Each row is a point. Each table stands for the endless flat space through its points: a line for two points, a plane for three, and so on. The two share one point or none. Which?

First (2 x 3):
0:   30 -219   62
1:  246  -63  152
Second:
0:  167 -140  101
1:   31 -248  117
They share: no point

First, 3 rows:
0:  -35 -120 -159  187 -349  101
1: -139  178  -15   75  -51   27
2:    1  294   69  -89   53   95
Second (2 x 6):
0:   39   65  -42   22 -139   96
1:  -69  113 -190  122  -55   56
They share: no point

First, 3 rows:
0:  -49  167  -45  245  -40 -177  142  -67
1:   41   90  -75  221  -44 -172   37  -16
2: -119   76  -85  153 -172 -162  177   46
Second, 3 rows:
0:  -73   17  -83  102 -212  -80  161  108
1: -125  149  -83   48 -140  -82  285   96
2: -126  197  -89  102 -101 -186  286   30
They share: no point

First (2 x 9):
0: -126 -117    7   74  -50  -23   53  112 -195
1: -151   18  162  229 -140   92  108  -18   -5
Second (3 x 9):
0: -306  -40   37  -11  -38   73  178   -9 -139
1:  -67   33  147  257 -111   59   27  116 -142
2: -376  -48    6  -88  -21   74  219  -34 -163
They share: no point

First, 4 rows:
0:  265  -75  -51  -54  102 -273   87    0 -187  -18 -126
1:   48  -24 -266 -115  127 -201  155    7  -80  -76  -61
2:  215  -71  -96  -65  117 -190   69   34 -126 -101 -170
3:   27  -41 -279 -122  150  -81  109   70  -19 -184 -144
Second:
0:  190 -101 -100 -107  242  -57   29   55  -41 -151 -124
1:  202  -90  -83  -97  282  -24    9   36   -2 -165 -106
They share: no point

First (4 x 14):
0:   16  -61   21  -94   49   -2  107 -125   62 -124  -59  131  -86  -92
1:   10   37  -55 -248  -37   -2  175 -107   28   -2  -87  103 -116   34
2:   28  -89   -1   58   89 -122    7  -47  115  -50   -9  184  -98 -230
3:    8  -68  -55 -203  -59  -53  132 -188  101 -114   20  167   31   10
Second:
0:   17  -18   56  -19   37  -51   26  -63   72   -4 -100  144 -205 -168
1:  -23  -50  186   -9  -25   -3  -98  -43  114   96  -22  152 -253 -274
2:  121   62   18  -89  127 -107    6  -23   54   56  -38   24 -105 -154
They share: no point

First (4 x 18):
0:  -74  -70  221   27  -86   -9 -109   25  153  -98  -80   28  -45  187  -40  -38  185   43
1:   42   35   41   19 -223 -175 -177  127   25   16 -117  214   50  141  -62   81   28   47
2:   25   -5   47   69 -184 -161 -305  -31  115  138   56  198   66    9  -31   76  255    3
3:  107  -49  200  184 -149  -11  -37   11  191 -149  -48   -1   60  200 -110  -60   46  126
Second:
0:  -58   20   86  -58 -161 -186  -95  113    6  -77 -156  108 -102   87   65   22   56  120
1:  117 -113   17  125 -199  -49 -256   94  210  137  -84  260  101  204  -98   86  265  -67
2:  -84   10  152  -40 -145 -100 -169   91   42  -37 -108  140   -4  177  -65   38   94   14
They share:  -44   -8  113  -17 -158 -113 -165   97   61  -18 -116  152  -11  159  -38   42  113   27

First, 2 rows:
0:   81   10  150  172 -103  -93   15  -79 -113 -109   67 -102 -136   61 -115   45  132  -89  -90  -66
1:   45  -18   46   64   33  -49   51   21  -85 -157   -1 -254   24  -19 -147  133   60 -217  -46 -110
Second:
0:   80  -51  171  163    8  -65   59  -59 -129  -95   72 -135  -61   31  -72   71   50  -83 -143  -63
1:    8  109   65   45 -226 -117  -47  -45  -45 -213  -12 -227 -203   23 -200  -15  224 -231   39 -169
2:  168    7   54  273  -63  -80   26  -52 -136  -41   86   14  -22  117 -173  215  150  -53  -59   51
They share:   72    3  124  145  -69  -82   24  -54 -106 -121   50 -140  -96   41 -123   67  114 -121  -79  -77

First:
0: -151  -78  -97   80  114 -162   17   41   67  122  -73   26  168  139 -155  112  -27  122 -153  -20  107   46 -124  127
1: -109  -36   11   59   36 -102  131   29  -41   35    5  -25   96  139 -266  166   18  230  -90 -107   20  160  -25  103
2:  -71  -64 -103  138   96 -108  -65  -17   81   56  -95   88  154  173 -137  194  -19  112  -73  -46   95   -8 -202   61
Second:
0:  -67  -19  -51  148   37 -127  -73   81   62   42 -189   74   84  155  -76  243  -58   70 -182   45  152  101  -72  133
1:  -88  -31  -76  139   76 -139  -57   52   78   81 -152   59  111  156 -109  208  -53   97 -160    7  129   66 -101  120
They share: no point

First, 2 rows:
0:   48   53  -12 -109 -256 -198 -196   15    6   91  206  226  142  -84  -30   67   73   19 -228   36   84   29  207 -181
1:   53   35   16  -70 -217 -162 -163    2   -4  116  183  192  117 -100   -1   50   56  -19 -191   27   57   14  175 -146
Second:
0:  197 -124  106   89 -198 -187 -200  -74  -21   67   66   12   90 -115  160  -24   69  -13  -66   62   62   28  214 -102
1:  144 -206   70   70 -302  -33 -104  -44  123  212  189   82   59  -36  -13   92   28 -176  -11   86  200  154   52 -186
2:   65   44   26   -3  -70 -115  -88  -50  -69  119   94  100   62 -199   28   40   49 -105 -198   14  -26  -76  110  -54
They share: no point

First:
0:   34  -36 -149  127   62   -3  -65   22  127 -110   41  124 -126   -5   17   85 -141  192  134  226  175  243  -15  123
1:  183 -213 -114  107  223  149  -17  -87  -54 -160   19   57  -84 -185   -3   69  -60   64   84   30  246  -34   75  -36
2:  -80  -40 -119  303  169  -75 -128   61  125 -233  -44  281  -24   89   62  148 -173  268  122  134   39  331   -6  178
3:  196 -154 -139  -11  111  133   -6  -75    3  -81   96  -17 -162 -187  -28   56  -85   64  100  152  293   -1   28  -22
Second (3 x 24):
0:   -2  -43 -135  250   -8   49   31 -133   26  -53  140  200   -1  -79   31   36 -261  272   73  105  210  213  -25   48
1:   46 -112  -62  154  136  -15  -90    4   81 -155   53  142  -75    0  -22  143 -137  153  172  118  120  131  -45  129
2:   85 -160  -24   80  245  -52 -175  104  118 -232  -19   96 -135   47  -52  213  -42   67  231  134   64   78  -46  177
They share:   58  -97 -129  146  140   29  -67   -7   64 -157   26  132  -93  -49   17  102 -129  166  111  143  166  165   11   78

First:
0:   41   34 -163 -159  -70  -26 -120   52  -28 -154  192   54  148 -107  -78  182  -11  -11  -56 -100   97 -121 -104  -77
1:   89   90 -169 -145  -24   16 -198   74   -6 -186  258   26  146 -171  -46  220   49  -21 -136 -104   43 -143  -98 -125
Second (5 x 24):
0:  -24   74 -230 -147   19  -68 -266  144  -92 -264   95   94   88 -211   90    3 -119   70  122  -26  149  -39  -35  -97
1:   92   31 -207 -133  -39  -58 -245  137 -182 -189   70   58  162 -216   59   19 -143   89  -16  -12  137 -104  -30 -109
2:  119   -1  -70 -195 -131  -83   18  -30 -106 -150  178  -57  247  -57 -158  184   27   -5 -101 -215  -39 -159 -180 -111
3:   24 -184 -257   -1  -19  113 -220   10  -12 -144  118  189   81  -45 -162   41  -27  -24  -93  -65   79 -327  -71 -168
4: -187  193 -189 -263  -17 -144 -118  126   72 -258  189  102   38 -131   62  162  -69    1  276  -66  241  139  -84   42
They share:   17    6 -160 -166  -93  -47  -81   41  -39 -138  159   68  149  -75  -94  163  -41   -6  -16  -98  124 -110 -107  -53

First:
0: -130  -39   39   29   35 -139  168  152 -121 -170  148    4  216  -85   78  -86 -106  -14   36  153   78   75   -9  161
1: -153   16   82  -92  -38 -190  139  144 -140  -45  178   14   88  -64   47  -88  -33  151   -7   55    1  -37  -29   34
2:  -87   46   86    0    3 -228  122  205 -117  -95  173   54  184 -106   -6  -34   11   26   24  106    0  -13   36   88
Second (5 x 24):
0: -122 -131  123   72 -129 -220  259   21 -207    5  228   12   38    1   62 -110    9  -49    3  135   43  115    7   50
1: -168  -74  198  -36  -94 -230  161  -13 -178  -41  229  -34   38  -82  -31 -175   76   86   21   33   59   51  -47  166
2: -209  -40  -43    0   93   -6  219  287 -148  -87  258  154  161   39  146 -107 -275  170 -136  248  139  -73 -122  131
3:  -96  123   22 -145 -151 -307  132  158 -155 -111  -11  -52  127  -43  132    1   45  -37  163   50  -81    3   99 -109
4: -130  -14  171 -112  -62 -256   84   -3 -109  -87  128 -130   91 -181  -21 -118   74  122   87  -71  -38   63    3   79
They share: -157  -12   64  -62  -17 -162  154  135 -137  -85  167    2  120  -64   70  -98  -71  110    4   84   32    3  -34   74

First:
0:  241   -4   26  -90  225 -124    2   19 -109 -124   38 -179  -82 -141   86 -121   99 -244 -100  -52  -79   39   54   -5
1:  177 -134  183   50  151   -2   -5  -14  -38  -91   56   53  174 -155  131 -152  -49  -75  -38 -160  108   72  146   80
2:  -65  -27  148   18   86   59 -197   86 -329  171   37  -95 -133   11   44 -126 -239 -125  -55  -82 -118  -60   71  168
3:   85   48  286    2  189  192 -142  -33 -129  100   22    9   34   55  -30 -141 -273  -28 -188 -228   25 -149  186  247
4:   91  112  148  217  -67  -11 -314  -65 -131   19  -36 -148 -118  -52   15 -190  -59  -10   67 -152   98   99  249  307
Second, 3 rows:
0:   69 -131  210  109  205  104   16   65 -138  -55   62   29 -101  -45  125 -223 -162  -27 -142 -228   54  -86   69  290
1:  191   93  150   -5  101   18 -178  -47  -76   13   30 -113   23  -81    5 -113  -56 -141  -66 -138   -6   26  173  106
2:  134    9  114   -9  166 -119 -111  -89 -183  -47 -104 -124   33   -6   10 -131  -12  -61  -40  -28   70   33  241   95
They share:  148   17  162   27  140   23 -113  -21 -109  -15   20  -74  -11  -60   40 -147  -80  -97  -84 -148   22   -5  153  157

First (3 x 24):
0: -186  -65  101  124  -29   -6  -66 -227   14  129   35  126  -77   51  -26 -145  158 -170 -153  116    7  -49 -201  -20
1: -149  -43   68  129    4  -39  -94 -208   20  103    0  108  -76   59  -10 -123  166 -173 -172  141  -26  -36 -163  -60
2: -301    5  306  139  106  119   49 -112  184  309  190  141 -172  -99  139 -135   -2 -140  -93   56 -123  -19 -296  -35
Second:
0: -173  -59  132  197 -110   86  -55 -104   28   41  117   33   34   10  216 -163  221 -140 -122  169   72  106 -178 -124
1: -203  -38   98  200  186  -48   33  -99  103   53  158   96  -37    0  211   31  -44 -205  -48  227 -157  109 -196 -301
2: -114  -19  193  206   19   38  -60 -145  128   21  153  130   69  -37  218  -85  112  -74 -123  202   11   95  -95 -200
3: -226  -51   63  168   25   10  -16  -87   18  107   73   18  -89   39  152  -97  124 -232 -103  162  -73   67 -243 -148
They share: -158    7  117  140   91  -22  -76 -143   94  149   27   96 -113    7   72  -97  110 -164 -167  142 -111  -11 -163 -106

First (4 x 24):
0:  216  -64   60  -87  -45   72  222 -165 -102   -1   49   98   72  -76  -68   54 -137  -17 -222    1  299 -146   -5  109
1:  200  -32   92 -111  -57   94  208 -219  -94  -17   81   48   64 -126  -94  -10 -147  -13 -162  -71  239  -70  -31   57
2:   -3 -120  -64   72 -240  114  119  -12  177   74   34  100  123  -42  -74  248   42 -106   47 -150  186 -148   17  169
3:   80 -108   -8   25 -195  127  159  -76   70   63   33   69   96  -49  -73  170  -18  -67  -48 -139  233 -136   -2  163
Second, 4 rows:
0:  114 -171  -95  -26  -66  256  292 -146  -57   99   37   61  137 -114  -51   83 -228   91   56  -19    6  -76   51   47
1:   69 -100   38  -67  -73   96  153  -78  101   -8  174  116  142 -177 -121  125 -169  -78   44    2  135  -72  -23   29
2:  -62 -115  132 -136  -92   35   56  -46  173 -146  224  154  277 -281 -162  279   28 -179   53   99  179    2  -54   29
3:   75  -74  -27  -30  -90   98  179 -111   65   26  100  132  120 -120  -76   80 -168  -49   36  -28   95  -84    8    9
They share: no point

First:
0:  -67   17 -127  192  -58  -80    5 -166  -94   90  -10   -5 -150 -223 -198  -38   51  238   33  -92   43  -14   34 -196
1: -337  173   57  120  188 -268   23 -102  116    8   20  157   40   23  -80   60 -119  194 -135   24 -105   62  242    0
2: -250  239   95   63  140 -209  -55  -40  209 -114   53  103  -15   32 -114   55  -21  148 -210  -11  -86   -8  304 -103
3: -216  264  110   51  120 -187  -92  -28  240 -155   89   67  -31   27 -126   41   20  111 -245  -15  -64  -23  323 -137
Second, 4 rows:
0:  -50  196    4   34  149 -184 -166 -168  -51  234  157 -107   88 -219 -185   33   -6  252   58   17  137   34  199  -45
1: -209   87   -4  155  -23 -246    9 -144   44  -44  -39   85 -142  -48 -237   16  -61   68  -51  -38   68  171  210 -131
2: -224  118  -20  298  -91 -202   68 -186   69 -174  -23   85 -218   51 -131  -51   30  -24 -158  -67  -19   82  133 -153
3:  -89  213   26  125   28 -219  -36 -228  -52   79   60   -8  -16  -69 -144  -11   23  146    6  -71  110   48  162  -53
They share: no point

First, 4 rows:
0:  107   -1  -66  -81  110  -49   40  115 -116    9  196  -32  -56  -65 -161 -266   71  -40 -159  -12  174 -165 -121  100
1:  202 -120  -78  -20   40   24  -51  232  -58  -73   51 -229 -273   21 -153 -127  211  -48 -118  -14   53  -81    0  115
2:  207  131 -297 -212  -56  116  -90  280 -286   15  179 -148  -92   63    0 -139  166 -206  -94  -71  282 -138 -133    6
3:  142  276 -416 -346 -100  146  -75  242 -414   67  273  -65   35  141   85 -113   53 -260  -84 -112  393 -199 -244 -101
Second (3 x 24):
0:   11  164 -258 -166  126  180 -124  150  -81   93   53  -10 -134   29 -203   -2  -61  -81 -184   51  213  -25 -202  -25
1:  235  -61 -151  -11   50  -36  -42  163 -198  -21  279 -184 -255  156 -122 -160  166   11 -104 -133  157 -289 -171  -43
2:   60   74 -131 -171   40  114   -2  188 -153  -21  124 -109  -55   76 -122  -45   36 -179 -114   52  137 -109 -131   17
They share: no point

First, 5 rows:
0:  -12  201  128    0 -147 -203 -117 -273  -78   88   13  135   81  158   79  -14  188  -51 -181  238 -294  114 -119   69
1: -101 -257   10   58  -97   36  -77  -40 -107  -77  156   64   73  275  207   -4 -127 -222 -181  227  -18   97  181  -99
2:   -5   18  171  -49 -126 -111 -141 -231 -140   68   41  114  135  221  128   10   70 -199  -93  182 -253   37   27   24
3:  -61  113   23  103 -171 -163  -86 -216  -88   37   36  155   16  227  101  -58   73  -81 -300  342 -233  128  -81   -3
4:  -55   99   30   76 -147 -151  -82 -186  -55   16   65  108   36  173  107  -30  109  -34 -250  274 -180  163  -75   13
Second, 4 rows:
0:   18 -141   -1  180  -15 -134 -258 -243 -207   -8   73   84    3   35  292  -77   92 -225 -214  127 -219  108  -44  -51
1:  149  -60  116   76 -175  -75 -165  -43  -22  168    4  183  143  264  103  172 -151  -49 -159  -46 -200  308  -89 -105
2:  -68   45   33  -10 -123   13  -64 -192 -133 -136   14  -67   80  124  226  -96  105 -197 -106  275 -175  211  -29   43
3:  -97   60   62  -68 -181  -30  -15 -178 -112 -156  109 -126  122  147  133  -77  164 -139  -63  296  -56  119   64   87
They share:    6  -36   71   33 -150  -95 -120 -150 -105  -14  103   15  108  158  136   10   65 -114 -124  142 -105  138   19    0

First (7 x 24):
0:  116 -107  111  202  -78   67  -44  -66 -161   79   49   77 -100  109   -5   31  -97   53   38   57   -7 -228  117   24
1:  179 -201   20  163  232  179   23 -164 -198  -41  218  260 -142   98   -7  -30   60  164   33  133    4    1    0  -49
2:  172  -90  169  176 -261 -103 -256   35 -187  251   17   79 -114   96 -119  -23 -300  210 -250  -43   94 -208   -3  232
3:  229  -68  -98   21  -88   45  -91  -78 -196  155  180   49   -3  -87 -182  107 -134  -74   18  216 -127 -201  137  -98
4:  134 -124 -126  152  141  210   80 -182 -170   -5  211  157  -89    3  -54  127   76  -76  246  247  -84 -144  148 -182
5:   86  -44  274  254   86   56  217  -83  -77 -168  -44   85 -207  228  339   52  121   74    1  -23   65 -196   81   -5
6:  127 -236   93  229  120  156  154 -157  -56  -88  139  252 -247    9    7   31   -8   19   80   83  -16 -101    0  -14
Second, 3 rows:
0:  153  -48  101  114  102  123   57 -117 -252   69  -62  227  -30   36  129  192  133  -60  -37   35   59 -191   54  -75
1:  129  -50   70   92   25  127   41  -70 -179   22  -67  183  -45   38   91  170   64   11  -62   70  -19 -224  124  -47
2:  211 -203  187  243   74   76  147 -202 -198  -49  156   79 -146  184   61  -22   74   21  108  147   13 -134   61  -40
They share: no point

First (5 x 24):
0:   15   13 -211   -7  -22   59  224  249   93   83  313 -154  -38  -20  -90   59  155  -51   10  -46 -107  -63  183  177
1:  -99  255  209  -56  -31  -36 -148   68  263  -76  -55  -50   98  -43   31  112  -74   29  -36  140  242   81  151   77
2:  -29  219  111 -103    6  -39 -106  119  229  -13   -9  -36   70  -16  -16   31   79   29  -28  106  147   -9  145  147
3:   24  288  223 -219   75  -16 -140   26  170   40  -29  -85  101 -169    9   15    1  172 -102   69  226   96  131   13
4:  -43   42 -176   66  -55   59  217  221  125   14  286 -139   -2  -29  -48  122   74  -85   21    4  -57  -22  204  152
Second (2 x 24):
0:   -9  130  -32  -44   13  -64  125  217  223   12   94  -76   20 -104  -30  102  -44   42  -88  -95   -7  -43  159   45
1:   -7  119    1  -53   -7  -35   85  198  209   17  115 -104   13  -81  -25   83   -5   22  -73  -56   34  -11  151   72
They share: no point

First:
0: -105 -103 -160 -181  -79  -76 -247 -187  279   48   35  -64    3 -263   -2 -131   23  159   88  210   -3   72 -155 -209
1:   31 -183 -132  -17   85  -40  -91  -99  115  128 -121  -52  -89 -111 -110 -139  135   11  192  150  -27  -16    9 -141
Second, 6 rows:
0:  -20  -46   17   48    8  -56 -158 -115  106  165   84  -23  -76  -26 -176 -166  288   39  285  115  126  -55  -45  -81
1:  104  -89  -54   13  -91 -201 -338   66  -85   84   83 -294 -322 -157 -213   52  209  287  266  126 -126  194  327  123
2:  145  -99 -151  -68    6 -214 -218   36  -33  -57  -29 -118 -288 -278  -68  -99   74  257  158  186  -92  257  178   -1
3:  -29 -150  -52  -48    2  -56 -138  -12  208   26   38  -91  -43  -88 -132 -100  192   -1   20   62  -13  -13   69 -173
4:   -3 -180  -68   10   88   32  -78 -222  176  224  -74   13   -9  -64 -172 -208  200   17  284  244   99 -161 -183 -151
5:    7 -198 -312 -180  122  -67  -42 -161  215  -11 -257   62  -31 -307  113 -228 -107   16   50  205  -78  116 -139 -300
They share:   -3 -163 -139  -58   44  -49 -130 -121  156  108  -82  -55  -66 -149  -83 -137  107   48  166  165  -21    6  -32 -158
